Each row of a before or after table is a point. The points were changed in one or more steps. Then noise was added and the rows were shuffled. The steps act on how far a point lies along the listed directions, d1 being the first. Name the steps. A step turns or swaps two directions, mirrors them in a line or flattens them onto one, adds a multiple of one to another, or multiplies one. Angles are multiples of 10 degrees, from the lower direction toward the higher: turns from -170 to 170, lines from 10 to 170 but not 90. Use the fewest steps. Two steps may share a direction if one is a turn and the other turns, adds or multiplies; they go together, in the order done. Otherwise the lowest direction goes first.

Directions:
(1): [-11 -47]
(2): [ 47 -11]
Before:
[[ -5 -13]
 [-28  32]
 [ 25 -24]
 [ 57 -24]
 [ 15  60]
 [ 20  60]
 [-10  -3]
 [ 59  17]
 [ 10  50]
 [ 18  10]
 [ 30 -15]
 [ -9   3]
 [-10 -15]]
After (13 x 2):
[[ 32  52]
 [ 11  15]
 [ -3  -1]
 [ -4  -9]
 [  9  10]
 [ 29  44]
 [ -9 -15]
 [ 20  40]
 [ -7  -9]
 [ -3   1]
 [  4  11]
 [ 36  46]
 [ -5  -7]]
Steps: flatten d1 and d2 onto the line at 160 degrees

Directions:
(1): [-25  53 -43 -14  40  -4]
(2): [-60 -46 -21 -24  -6  20]
(3): [  6  -2  47 -59  37   4]
Before (14 x 6):
[[-18   1  -9 -13   8   3]
 [ -7   2   0  -6   7   1]
 [  7   6   1  -1   2   1]
 [ -1  -2  -2   5   5   0]
 [  6  21 -11   6   3  -3]
 [-14  -5 -15   1  -1   1]
 [-16  -9 -11  -2   3   4]
 [ -2   5 -10   4   6  -1]
 [  3   7  -5   5   1  -5]
 [ -7  -5   2 -10   6   6]
 [  0   8   6  -6  11   4]
 [-18 -19   1  -8  -5   6]
 [-10  -8   0 -10  -4   1]
 [ -3  -2  -5  -1  -3   2]]
After (14 x 6):
[[-60 -39 -19 -28   0  18]
 [ -1  -5   1   3   4   1]
 [-32 -20 -14 -17  -4   8]
 [-29 -35  -8 -12 -10  10]
 [ 19   6   9   9  -4  -8]
 [-13  -7  -9   3  -3   2]
 [  4  13  -5  14   0   2]
 [ 19  16   3   8   0  -3]
 [ -9 -11  -3  -6  -3   6]
 [-41 -40 -13 -13  -7  13]
 [ 39  17  14  21 -12  -9]
 [  6  -8   1   8  -4   0]
 [-41 -31 -20  -2 -15  11]
 [-26 -13 -16  -5  -1  10]]
Steps: turn d1 and d3 by -120 degrees; multiply d2 by 3

Directions:
(1): [ 31  -9  -1  15   0  30  13  20 -50]
(2): [ -3 -60  18 -13  -6  21 -22   1  13]
Before (13 x 9):
[[-13  -1  -5   1   3  -4   2  -4  20]
 [ 12 -19  11  -3   4  18   0  12 -13]
 [ 14   2   2   9  -1  15  17   8 -25]
 [-17 -16   7  -5  -5 -12 -11 -18  31]
 [  6  10  -5   9   2   9   7  -1  -8]
 [ 10   7  -3   7   2  10   7   6 -16]
 [  5  28  -9  11   6  -4  17  -5 -13]
 [ 28 -26  14   3  -7  32  -3  16 -38]
 [ -3 -10   5  -4  -4  -3  -2   0  14]
 [  8 -36   5   4  -2  24 -14  13 -11]
 [ 10 -18  -3   0   0  15  12  11  -6]
 [  8 -27   6   2  -6  20  -7   9 -10]
 [ -6  -1  11   1   2   0  -3  -9  15]]
After, 13 rows:
[[ -8   9  -3   1   2  -3  -1 -10  14]
 [ 10  -6   2   5  -3   8   7   8  -7]
 [  0  18 -11   2   3  -6  19   4   3]
 [-11  26  -2   0   1 -16  12 -10  15]
 [  6  -7  10   7   1  14   2  -1  -4]
 [  0 -18  -2   3   0  14   3   6  -1]
 [  9  35 -16  18   5  -2  10  11 -20]
 [  6  28  -2   4   8  -6  12   4  -7]
 [-17  -6   4  -6   2 -11  -6 -16  27]
 [  5  29  -9  11   0  -2  10   6 -15]
 [ -8  17  -3  -1   3 -10   0  -6  14]
 [  4  59  -8   6   2 -21  14  -2  -7]
 [ 14 -27   7  11  -3  21   3   5 -23]]
Steps: turn d1 and d2 by -120 degrees

Directions:
(1): [ -9 -60 -23  10  -2  -8  11 -15 -54  11  10   4]
(2): [ 12 -27   6 -20  -7  19 -20  23   8 -26  45 -49]
(3): [ 32  -5  25  23  52  28  -7 -14  -3  -9  27  34]
(4): [ 21   0 -20  30 -26 -43 -20 -40  26 -15  28   4]
(5): [ 16   0  11 -58 -23 -17  -4   7 -13 -12  17  51]
(6): [ 39 -35 -20   1 -14  21  39   8  36 -15 -29  11]
Before, 11 rows:
[[ 31  19  16 -30 -24  -2   0  11  29 -12 -15  48]
 [  0  22  18 -10  54  60 -20  12  -2  -3  -3 -16]
 [ 31 -33 -11  27  19 -10  44 -34 -10   6  -2  59]
 [ 16 -17 -23 -51 -43 -48  -8  14   6 -11   5   2]
 [  5  -3  15  19  21 -10 -22 -13  -3 -32  44  -9]
 [ -5  24  11  29   9  10   6  -1  23  -2 -10 -26]
 [  7 -10 -26  19  -4 -29  18 -44 -35  13  -4  48]
 [  1  26   0   1  -3  -1 -13  19  42   0   6 -32]
 [ 22 -24   7 -54  12  50  20  42  -9   9  -6  -5]
 [-46   7 -27  12  -1 -25   2  -2 -19  17 -26 -32]
 [ 15 -28  -4  14  25  36  16   2 -38  13  -2   6]]
After (11 x 12):
[[ 11 -41  -9   8  13  13  -3  18  -7   2  25 -22]
 [ -4  13   6  15  55  34  18  20  12   4 -33  -4]
 [-16  12   4 -13  12 -29 -32 -17 -57  28  42  12]
 [ -3 -11   5  25  -1  14   0   3   2  -7   4 -43]
 [ 12  56  -2  11 -25 -50   7 -26  48  -2   1  15]
 [-49   0 -22 -10  -4   1 -39  -2 -40   4   1 -51]
 [ 45 -26   1 -22  25  -6   7   1  -6 -11   6  59]
 [-19  47 -11  14 -10 -21 -11 -16 -15  25 -10  -1]
 [ 21  51   2  -8 -17  -7  20 -10  46  -6 -26  28]
 [-14 -29 -28   0 -27 -23  28   3  -6 -13 -28 -13]
 [ 30 -12  16 -29 -28  -8 -36   9   8 -25  41  13]]
Steps: turn d1 and d2 by -100 degrees; turn d3 and d6 by -150 degrees; turn d4 and d6 by 70 degrees
